Every row gives one point. To make a cloud, some directions were put in groups of two or more. Within a group, all points are equally far from the middle, so they leave a hole (a ring in 2 directions, a hollow ball in 3). The other directions are filled evenly. Then the cloud was stretched, turned, moved and blurred a little. Count the holes, and give their numbers of directions, smallest first.
In the rows, 128 means zero.

Cloud, 22 rows:
[[143 153  54]
 [122 113 164]
 [109 154 166]
 [112  57 111]
 [169 129 103]
 [170 102  82]
 [142 141 113]
 [148 146 108]
 [165 164 142]
 [147  97 121]
 [101 121  95]
 [102  89 165]
 [105 107 103]
 [ 83  98  80]
 [125 178 150]
 [206 143 159]
 [166  95 100]
 [172 205 132]
 [125 120  75]
 [126 161 136]
 [159 101 160]
 [152 139 105]]
Holes: 0

Cloud (30 x 4):
[[ 94 127  84 102]
 [ 91 127  85 111]
 [103 153 120  78]
 [150 136 183 150]
 [122 105 138 183]
 [143  59 117 124]
 [ 93 124 110 166]
 [133 115  62 121]
 [113 143 183 113]
 [131 105  73  94]
 [140 129 191 122]
 [201 123 140 134]
 [ 78 127 140 101]
 [167 106 175  98]
 [180 111 160  90]
 [143 102  97  71]
 [187  97 118 160]
 [137 155  78 155]
 [131 166 120  77]
 [126 142 187 123]
 [150 106 150 182]
 [ 85 125  92 130]
 [185 148 125  88]
 [135 117 148 185]
 [ 79 117 109 141]
 [ 81  96 133 138]
 [130 119  92  70]
 [127 158 145 173]
 [163  96  73 134]
 [195 121 157 116]]
Holes: 2 (2, 2)

Cloud (29 x 4):
[[112 161 113 184]
 [122 163 159 171]
 [130 173 107  85]
 [ 89 151 124 178]
 [179 103 115 116]
 [168  91 105 148]
 [112 190 127 109]
 [ 91 176 145 116]
 [176 110 119 101]
 [ 91 173 121 165]
 [140 153  73 158]
 [144  78 136 105]
 [102 149 174 149]
 [141 137  72  97]
 [ 88 119  82 152]
 [120 105  95 180]
 [ 78 173 114 119]
 [129  91  76 121]
 [117 139 118 193]
 [143 181  97 158]
 [110 158 132  78]
 [152 183  94 136]
 [162 106 130 177]
 [138 184  87 118]
 [144 137  69 102]
 [ 75 157  96 135]
 [138 126  68 104]
 [170  85 117 131]
 [136  80 142 164]]
Holes: 1 (4)

Cloud, 51 rows:
[[172  90 118  87 149 154]
 [145 146 170 117  91 119]
 [121 155  80 120  79 152]
 [141 111 160 102 115  48]
 [200 132 155  85 106 129]
 [187 101 146 122  52 122]
 [ 99 133 140 100  34 113]
 [163 157 141  86  52 101]
 [ 88 121 146  78 122 131]
 [120 183 114 120 111 120]
 [178 157 110 106  95 177]
 [110 171  95  90 128 106]
 [103 153  95 131  82 150]
 [193 123 140  92 124 103]
 [148 158 156 117  81 113]
 [155 142  79  73  98  95]
 [200 102 115  91  69 127]
 [108 163 158  94 140 130]
 [183 122 172 125 119 117]
 [137 152 161 125  97  83]
 [171  98 165 150 142 114]
 [121  85 142 101 162 163]
 [193 120 167 131 108 133]
 [124  78 140 101 142 104]
 [107 128 162 117 119 163]
 [177 159 105 143  61  89]
 [147  81 109 104 101  96]
 [127  95  99  70  89 157]
 [ 83 152 121 138 103 118]
 [176  82 160  97 121 111]
 [165 113 154 148 126  85]
 [146 108 170  92  86  78]
 [162 176 111 136 107  62]
 [190 127  93  72  48 120]
 [139 137 126  61 146 176]
 [127  87 120 138  68  79]
 [132 167 111  90  97 147]
 [114 157  95 108  92 148]
 [155  86  96  88  93 118]
 [135  76 112 136  89 124]
 [117 153 116 131  79 173]
 [ 89 107 121  97  75 130]
 [201 139 146 124 107 137]
 [154 154 155 148  91 111]
 [149 131  74  96  95 135]
 [157 164 102 131 101 183]
 [132 172 103 133 168 145]
 [204 115 128 152  75 137]
 [127 170 133 129  67 125]
 [161 170 114 110 162 136]
 [143  67 131 126 111 167]]
Holes: 1 (3)

Cloud (78 x 8):
[[107 130 206 147 148 107 134 108]
 [ 97 181 121 159 115 156 130 124]
 [ 97 193 120 130 147  86  96 167]
 [190 134 140 125 141 141 113 177]
 [147 157 116 178 145  99 139  99]
 [179 137  76 120 154  96  72 117]
 [175 159 120 190 167  88 159 130]
 [110 166 123 111 140 141  94 169]
 [146 160 123 181 116  86  71 124]
 [125 156 117 128 146 166 119 113]
 [128 134 129 188 102 116 117 184]
 [130 165 156 160 142 152 100  87]
 [155 127 122 158 152 109 106 173]
 [103 132 175 154 159 108 153 154]
 [135 105 122 120 207 185 141 171]
 [115 150 153 155 112 100 152 194]
 [126 170  86  79 138 179 121 154]
 [ 93  78 104 104 130 144 168 125]
 [122 115  78 125 107 113 192 136]
 [112 105  63  84  83 155 167 191]
 [146 139 186 208 179 130 141 109]
 [123 127 117 154 169 158 156 155]
 [151 160 125  74 119 116 103 142]
 [125 141 158 151 193  89 126 123]
 [125 126 119 135  91  87 113 138]
 [166 121 153 206 115 120 122 123]
 [151 141 102 196 133 149 180 161]
 [ 75 143 130 105 152  85 113  99]
 [126 143 178 158 181 152 154 143]
 [151  90 153 161 113 151 128 135]
 [ 97 121 160 110 142 118 118 123]
 [ 53 127 118  87  59 100 121 142]
 [155 180 134 181 168 114  87 156]
 [169 121 169 134 122 119  97 154]
 [197  99 140 100 159 116 154  98]
 [141 178 147 161 157  84 140 145]
 [117 140 190 170 152  94  59 176]
 [100  88 156  82 116 119 103 136]
 [162 128  83 156 118  97 157 125]
 [145 120 102  68 164  89 139 110]
 [151 147  85 123 106  75 108 133]
 [173 134  90 117  66 163 141 166]
 [131 122  80  99 145 103  92 134]
 [121  92  94 124 120 152 199 115]
 [111 134 139 169 144 105 166  74]
 [103 125 195 180 100 105 103 146]
 [143 127 133  87 127 163  98 190]
 [138 157 157 144 188 108 131 156]
 [182 129 183 122 170  93 155 109]
 [ 99 103 181 178  93  93 110 140]
 [157 137  73 158 113  39 143 108]
 [120 140 156 131 198  76 150 133]
 [154 111 162 158 145  16 104 176]
 [109  90 127 101 159 186 108 177]
 [151 142 151 137 113 208 140 108]
 [170  71 158 124 129 121 146  99]
 [137 161  85 103 135 145  87 137]
 [123 106 152 158  56  64 172 176]
 [147 123 134  95 116 121  98 190]
 [ 97 108 153 142 126  71 140 144]
 [172 127 150 145 138 140 129 160]
 [121 129 150 155 103 147 185 117]
 [106 157 149 170 163 117  76 158]
 [ 58 186 119 104 156  90  87 140]
 [189 139  72  62 171 138 131 103]
 [127 145 164  55  62 112 149 166]
 [156  95 151 137  98 115 110 108]
 [170  85 112  87  79 101 150 141]
 [183 137 151 146 190 118 117 146]
 [113 162 202 148 144  93 124 116]
 [113 189 155 173 152  97 142 166]
 [213 138 141 154 174 137  75 158]
 [130 153 103  73 152  98 170 118]
 [120 162 127 150 117 162 144 160]
 [139 104 153 143 191 169 123 174]
 [148 172  86  99  90 105 133  98]
 [176 156 167 156 140  91 150 140]
 [ 80 178  74  58 119 136 185 151]]
Holes: 0

Cloud:
[[170 145 139 161  94 124 138 164]
 [ 99 153 185 132  88 144 117  90]
 [133  77 157 164 107  79 123 140]
 [145  97 131 105  81 140  95 155]
 [144 102 143 137 118  81 126 102]
 [151 141 173 160 176 150  95  78]
 [156  88  85  87 130  79 137 114]
 [146 151 128 161 120 155 117 145]
 [163 148 155 105 109 112 153 121]
 [218 183 124 123 175 148 129 180]
 [148 134 103 200 114 109 117  87]
 [159 141 122 137  75 136  83  60]
 [110 132 149 152  90 159  92  53]
 [108 115 105 120 144 118 129 191]
 [126 187 107 120 171 198  86 113]
 [122 106 175 119 106 120  77  99]
 [153  83 124  68 161 151 134 157]
 [163 190 150 130 159 151 154  55]
 [138 118 104 208 124 169  87 138]
 [144 140 168 109  85 143 117 129]
 [163 139 154 126 156 175 113 111]
 [154 150 131  66 154 130 130 199]
 [120 170  96 123 117 130 128  95]
 [187 154  93 126 104 169 135 157]
 [ 82 160  33 157  98 160  96  57]
 [148  87 179 140  74 110 154 150]
 [172 117 134 143 102 107  80 170]
 [141 123 172 151  64 126 143 136]
 [203 159  87 129 178 172 107 160]
 [141 170  80 146 157  95 100 106]
 [173 175 140 154 117 112 108 149]
 [143 143 188 161 125 136  89 122]
 [145 164 155 169  99 126  95 158]
 [106 157  68 147  71 115  61  67]
 [146 160 162  94 177 120 133 121]
 [149 171 136 154 136 175 120  98]
 [137 132 214 159  92 141 122 138]
 [112 115 150 134 149 140  98 105]
 [164 148  93 130 118 124 151 135]
 [127 136 103 161 141 151 132  98]
 [ 97 138  62 116 157 168 161  79]
 [144 169 146 129 127 201 138  89]
 [100 174 135  95 144 112 151  95]
 [ 65 134  86 154  90 178  83 112]
 [130 209 144 148 171 169 132 126]
 [128 112 138  61 146 119 149  94]
 [180 143 114 150 150 106 103  86]
 [189 171 177 172 135 147  74 136]
 [200 127  92 122 122 159 125 160]
 [142 117 109 121  93 194 134  86]
 [144  92 131 123 147 159 110 123]
 [145 158 106 137 183 164 146 100]
 [138 222  76 147 168 149 131  53]
 [180 177 105  79 188 152  93 110]
 [139 121 109 118 161 120 125 197]
 [180 132  99  91 121 104 111 109]
 [185 127 183 131 201 203 152 152]
 [165  85 117 104 125 163 125 140]
 [105  98 160 132  57 132 124 140]
 [144 121 162 165  90 134 108 131]
 [171 131 128 143 190 135 154 161]
 [169 182 113 137 163 208 160 149]
 [151 149 135  93 182 138 112 164]
 [175 125 174 128 127 118 127 131]
 [108 145  88  91 190 106 100 152]
 [153 195  92 135 156 171 169  91]
 [164 137 135  84 179 128 136 109]
 [127 172 155 178 129 156 133  46]
 [180 135 145 173 103 151  98 176]
 [113 124 161  97  66  75  91 134]
 [132 106  83 103 157  68 180 134]
 [142 142 153 134  82 122  71 133]
 [114 163  80 152 118 116 139 104]
 [147 130  73 130 141  88 135  93]
 [108 117 151 131  59 200  96 136]
 [181 147 125 167  84 157 130 158]
 [164 117 151 110 152 135 159 104]
 [138 102 137 147 164 156 136 111]
 [141 170  64 113 171 113 119 106]
 [111 133  97 116 129 161 134  96]
 [127 128  80 154 100 131  43 140]
 [164 101 120 136  93 116 160 144]
 [ 96 153  99 148  80 130  76  54]
 [143 152 107  91 111 114 124 101]
 [196 129 129  94 169  90 152  87]
 [114 116  74 141  74 100  94  93]
 [157 121 124 180  87 141 117 166]]
Holes: 0

Cloud:
[[105 156  95 144 151 102 129  69  97]
 [ 74 146 166 118 162 165 144 116 115]
 [132 137 125 102 101  98 119  77 151]
 [140 171 144 137 124 111 221 113 135]
 [ 84  98 111 150 140 185 120 141 129]
 [ 86 170 188 118 114 215  67 148  98]
 [102 134  87 109 106  46  95 121 102]
 [ 93  77 155 134 119 113 125 160 137]
 [107 135 155 156 129 158 102  88  84]
 [ 75 118 137 153  98 152  91 101  47]
 [111 153 157 173 108 157 109 105 118]
 [111 143 122  94 115 112 122  71 105]
 [104 211 131 126 112 202  93 143 111]
 [156 157 130 103 162 123 173 130  91]
 [ 81 177 151 124 138 201 154 139 147]
 [ 54 123 180 121 107 157 109 131  71]
 [ 67 137 152 102 117 187 140 111 166]
 [ 86 151 142 127 139 131 155  97 175]
 [122 114 171 137 136 197 157 144 120]
 [141 159 198 143 172 113 148 150 123]
 [118 130 142 146  83 198 177 136 113]
 [114  65  97 136  92 140 153 140 109]
 [151 131 119 121 111 134 164 120 169]
 [ 96 120 145 139  77 190 156 164 100]
 [112 105 102 134 148 181  91  99 148]
 [161 123 142 130 162  74 153 114  90]
 [115  69  88  85 115  94 107 125  62]
 [ 93 184 165 160 127 168 139 113 164]
 [152 108 128 120  98 118 139 121 180]
 [104  56 102  83  95  85 122 118 181]
 [121 123  87  91 130 158  93 121  85]
 [ 82 111 106 111 123 135 146  88 157]
 [ 68 142 135 102 101 193 135 120 158]
 [109 179 126  89 132 205 161 183 109]
 [142 103 112 182 124  81 140 109 119]
 [ 92 194 174  94 128 184 157 141 176]
 [125 188 143 182 139 163 105 143 116]
 [137 147 140 180 106 103 176  97 130]
 [108 104 141 117  95 127 104 140  57]
 [127 185 160  96 132 154 187 130 175]
 [134 137 135 172 100 183 155 137 120]
 [ 82 117 126  92 117 179 106 153 177]
 [123  78 127 161 176 102 164 135 110]
 [ 92 117  74 113 111 164  86 113  98]
 [103 139 141 174 119 148 186 135  92]
 [164  67 142 122 152 135  63 148 122]
 [ 60 133 140 140  93 138  91  79 131]
 [104 120 147  93 195 126 122 125 142]
 [ 74 176 151 110 122 195 129 171 153]
 [ 58 146 176 117 141 148 119 104  89]
 [108 156  64 135 127 150 170 150  98]
 [125 179 167 121 138 181  86 100 180]
 [ 90 117 123 152 137  99  92 115 156]
 [ 85 192 158 135 168 207 160 145  82]
 [139 138 112 105 216 121 121 130 108]
 [133 211 108 134 104 179 177 148 124]
 [131  40 102 113 135 107 165 122 124]
 [136  98 102 187 132  97 124 116 102]
 [ 88 139 157  99 178 130 105 158 134]
 [124 177 182 153  63 175  96 164 143]
 [ 96 164 144 108 147 170  57 170 100]
 [138 113 172 133 163 127  79 154 113]
 [ 90  99 135 143  72 156 104 194 121]
 [120  89 113  76 171 140 151 122 148]
 [154 120 159  91 145 127 151 157 143]
 [111 135 182 135 138 156  88 121 103]
 [103 134 128  94  70 134 128 119 175]
 [ 60 151 133 136  91 145  80 118 126]
 [106 142 144 113 196 166 125 138 107]
 [131 174 143 100  74 139 107 130 161]
 [ 87 197 150 150 131 165 138 147 154]
 [ 99 105 146 151  98 177  94 171 147]
 [112 111 171 140 157 126 107  85  99]
 [114 217 157  91 134 134 130 141 101]
 [ 95 106 176 119 123 142  57 137 108]
 [102 137 143 162  72 166  84 156 108]
 [122 172 175 117 177 155  92 110 141]
 [107  80 139 119 189 151  95  92 103]
 [159 199 177 173 109 153 126 135 127]
 [ 81 163 136 136 140 118  73 143  76]
 [ 98 108 178 137 128 179 119 134 182]
 [119 167 151 154 120 125 111 170  43]
 [ 83 118 132 140 184 132 135 142  79]
 [115 156 108  93 132 130 145 154  55]
 [ 98 149 140 117  54  84 109 122  69]
 [132 169 132 109 150 166 152 148 189]
 [ 93 144  96 119 126 149 184 106 124]
 [130 185 128 102  96 147  98 142 142]
 [101 128 137 155 176 155 140 179 101]
 [ 42  81 125  98 144 127  96 147  92]
 [124  97 115  87 107 126 124  96  79]
 [ 72 139 161 119 117 151 129  87 191]
 [104 103 161 144 132  99  73  90 123]
 [110 128 175 132 111 192 158 155 112]
 [141 134  80 124 109 125 133 112 114]
 [ 70 195 174 132 146 159 124 133  70]
 [130 172 143 107 161 211  98 105 125]
 [ 88 198 189 158 104 215 136 181 141]]
Holes: 2 (2, 2)
